Each row is a point. Each copy is the shape, with its points in the same order, stretched, turned, moved and blurred by noise. Say if it was mirrored as well.

Shape (8 x 2)
[[ 50 -58]
 [ 12  30]
 [-29  -2]
 [-66  19]
 [ 16 -23]
 [-21 -36]
 [-11 -31]
 [ 43  22]]
Copy 1 (8 x 2)
[[-63 -58]
 [ 46 -29]
 [ 11  27]
 [ 24  62]
 [-26 -27]
 [-42  14]
 [-36   4]
 [ 31 -50]]
Copy 1 is: only turned
Copy 2 (8 x 2)
[[ 41  61]
 [ 23 -19]
 [-16  16]
 [-44  -4]
 [ 19  32]
 [-16  46]
 [ -4  38]
 [ 48 -13]]
Copy 2 is: mirrored

Shape (10 x 4)
[[ 20 -19 -63 -14]
 [ 25 -10  26 -15]
 [ 28 -13  -8  70]
 [-10  -7  16  -3]
 [  4   7  -1  -5]
 [-11  14  26 -36]
 [ -5 -24  22   8]
 [ -4  29  -3  28]
 [ 44  30 -14  77]
 [ 10  37  25 -16]]
Copy 1 (10 x 4)
[[ 27  11  -6 -54]
 [ 20   3   1  29]
 [ 11  41 -79  19]
 [-10 -15 -13   7]
 [ -7   6   2  -1]
 [-19 -20  32   8]
 [  8 -15 -30  18]
 [-37  26 -15  -1]
 [-11  82 -55  22]
 [-25  20  31  22]]
Copy 1 is: only turned
Copy 2 (10 x 4)
[[-25 -48  -2 -24]
 [  7  10  23  -2]
 [ 45 -45 -29  -1]
 [  0   9  -9  -7]
 [ -5 -10  -7   2]
 [-17  32   8   9]
 [ 15  11 -14 -11]
 [ -1 -15 -32  11]
 [ 41 -51 -43  29]
 [ -9  10   2  23]]
Copy 2 is: mirrored
Copy 3 (10 x 4)
[[ 16  22 -54  44]
 [ 10 -29  21   1]
 [-75  -8  11   7]
 [ 16  10  13 -10]
 [ 13  19  13  14]
 [ 45  19  31   2]
 [ -1  -9   5 -25]
 [-21  34  33  13]
 [-95  10  34  45]
 [ 22  12  47  26]]
Copy 3 is: only turned
Copy 4 (10 x 4)
[[ 60 -31   3 -18]
 [-20  14  19 -14]
 [-21 -30 -35 -45]
 [-18   8   5  18]
 [  3  12  -5   3]
 [-12  39  12  29]
 [-30  -6  11  10]
 [ -5  16 -40   1]
 [-11  -4 -65 -62]
 [-11  50 -12   4]]
Copy 4 is: mirrored

Shape (13 x 8)
[[-24 -14   8   0  15  -9  -5  17]
 [ 12 -31 -18 -15   5 -24  -1  33]
 [-24 -18  -7  20 -14 -10  -9 -11]
 [ -9 -15  11  -3   9  15  12   9]
 [  4  12  -3  -1 -10 -17  -8  15]
 [-19   2  11  36  22  19  11 -23]
 [ -6  -7  -1  28  12 -16  -9  25]
 [ -9  14 -12  35  -3  30  26   7]
 [ 95 -19 -11  43 -29 -18   4  16]
 [-23 -10  12  34 -19  -1  -7  21]
 [-20 -13  18  12 -20 -24  21 -20]
 [ -2 -27  19 -51  14 -21  11  18]
 [ 14 -23   6 -41  -1   8 -11  25]]
Copy 1 (13 x 8)
[[-10   5  30  -3  10 -10   3  27]
 [ 18 -25  23  -5   9  -9  39  24]
 [-21  -3  19   4  -2 -13  16  -6]
 [  8  -6  28   5   7   7  -9   8]
 [  7   0  -2 -11 -10 -10  11  15]
 [ -4  16  22  34   7  -6 -16  -8]
 [  2  12  26   9  -4 -18  23  24]
 [ 10  18   2  20 -10  28   8  -2]
 [ 64 -35  21  43 -64 -15  63 -19]
 [-19  12  30   4 -21   0  12  18]
 [-25 -32  13  39  -9 -15  -4   5]
 [  7 -43  32  -9  23  -9  -6  29]
 [ 23 -22  32 -36   9   7   4  12]]
Copy 1 is: mirrored
Copy 2 (13 x 8)
[[-10   2  -5  20 -20  -7 -26  15]
 [ 34  16   8  21 -29  14 -27  16]
 [-11 -12 -17  26 -16  10   1  -4]
 [-11 -13  10  -4 -20  -4 -16  25]
 [  3  30  -2   9  -2  -1  -6  -2]
 [-37 -39  10  30  14 -21   0  22]
 [  1  16  -6  46  -9 -19  -8  24]
 [-32  -7   2  17  24   5   3  47]
 [ 46  31  45  22  13  -2  55  18]
 [-26  13 -13  23 -23  -6  14  18]
 [-27  -7  24   9 -11  16   2 -17]
 [ 21   6  24 -20 -41  10 -46  -5]
 [ 34   2   2 -28 -31   3 -22  14]]
Copy 2 is: mirrored

Shape (16 x 11)
[[ 17 -27 -36  10   1 -47 -43  19 -14 -12  48]
 [-13 -21  -8 -41 -19  14  23   7  39  11  11]
 [ 27 -40 -52  -8 -35  31 -40 -14  11 -15  66]
 [  0  29 -45   1  22  29 -14 -13  -5 -18  48]
 [-23  -4 -40 -18 -39 -24  14  -4  -6 -37 -20]
 [-38 -31  27   4 -11 -11  34 -23 -16  21 -17]
 [ 49  31  13  24 -21 -47  24  49 -25   1  21]
 [  9   4  12  20  10 -44   8  50   2  -5 -17]
 [-26 -27 -13 -19  18   2  18 -17  -3 -31 -18]
 [-23 -23  -7   7 -27  32 -21  25  33   9  -9]
 [-12  11  30   9 -18   8   7  35 -18 -34  37]
 [-16  22  -7  13 -18  -5  10  21   8   7  16]
 [-17  -4 -47 -21  -8  36 -30  19 -41 -24  21]
 [ 43  33 -40 -37  27 -26 -50 -31  -7 -17  21]
 [ 16 -21 -22  31  11  28 -12  37  16  15  21]
 [ 48  21  35   7  -6  31 -49  32  38 -38  -7]]
Copy 1 (16 x 11)
[[ 17 -25  30 -15 -44 -60 -37 -25  21  10  31]
 [  3  -7   9 -22  -4   1 -21  28  26  14 -64]
 [-25 -27  41 -37 -59 -44 -69 -40  21 -48 -32]
 [-15 -23  37 -54 -12  21 -36 -45  10 -24   3]
 [ 66  -1   7 -24 -34  -4  19   4   0 -30 -19]
 [ 16 -10  -7   4 -14 -19  21  34 -41  42 -35]
 [-11  27 -16 -35 -23 -54  17  42   9  24  60]
 [ 17   0   7  -3  -3 -32  14  50   7  36  35]
 [ 28 -46  15 -13  -5  -1  20   3  -7   3 -38]
 [ -2  -6  39  -8  -8  -8 -44  32   1 -20 -36]
 [-11  -6  27 -61   3 -34   8  34 -20  -1  -7]
 [ 11  17  21 -37 -12   1  -8  24  -5   6   1]
 [ 10 -33  14 -44  -6 -12 -52 -24 -22 -49  -6]
 [  2   9  30 -11   2 -22  -5 -73  45  -6  25]
 [-36 -34  35 -14 -23 -16 -59  21   8  -3  14]
 [-50  15  73  -8  23 -45   3  26  30 -28  -1]]
Copy 1 is: mirrored
Copy 2 (16 x 11)
[[ 82 -33 -18 -23 -27  -4   1  55  16  -3  12]
 [-17  22   5 -17  18   9   6  20  41  42 -11]
 [ 46 -34   6 -23   2  60  16  90  30  42 -13]
 [ 19  -2 -37  16   1  40  -8  74  -2 -37  -9]
 [ 45  28  -1 -54 -12 -27  49   6   8  -4 -45]
 [-24  11 -10 -33  10   5  34 -38   9 -14  13]
 [ 90  13  14  18 -50  -2 -48 -36 -42   4  -6]
 [ 51  -2   9   5 -14 -40 -26 -28   8 -21 -10]
 [ -5  22   8 -31   6  -5  52  23  31 -38   7]
 [ -7 -42   5 -16  36  -5 -19  16  44  20 -52]
 [ 29 -15  22 -43 -13  26 -57  -3   9 -31   1]
 [ 22  -1 -29  -3   3   7 -30  -8   2  -3 -33]
 [ 20 -28 -11 -31 -32  -3  -6  92   3 -13 -25]
 [ 61  26  -8  22   7 -34  19  95 -33 -31  25]
 [ 19 -44  -6  32  -2  28 -25  32  30  11 -27]
 [ 43 -36  82  15  53 -18 -66  25   7 -23 -22]]
Copy 2 is: only turned
Copy 3 (16 x 11)
[[-62  17 -13 -43 -65 -23 -10  16   3  -6 -18]
 [  3 -11   6   4   5  42  19 -23  15  16   6]
 [-43 -25 -29  14 -85  23 -15   2 -21  42 -13]
 [-43 -36 -14  13 -17   0 -37   6 -15 -18 -18]
 [ -7  18  18  -7 -20  12  24 -34 -17 -18 -61]
 [ 64   1  -3 -14  17 -32  21 -33   2 -13  -3]
 [-10  53  34   8 -56 -24  12  11  42 -62  22]
 [  5  48  44 -34 -13 -15  -3  21  33 -36  -5]
 [ 11 -23   8 -18  11 -11   8 -10   5   4 -51]
 [ 27  19  23  -6  -6  31 -11  11 -25  24   1]
 [ 14   5  10  21 -22 -12  27  47  -9 -42   2]
 [  5  21  10   1  -9  12  -7  -3  -7 -38   6]
 [-42   2  -2  21  -8 -17   1  21 -40  20 -33]
 [-81 -40  34 -34 -39 -17 -12 -22  -9  -3 -10]
 [  0  19   3  -1 -26   8 -46  31  16  19   7]
 [ 12 -12  89  -4 -51  20  -9  59 -13   4  16]]
Copy 3 is: mirrored
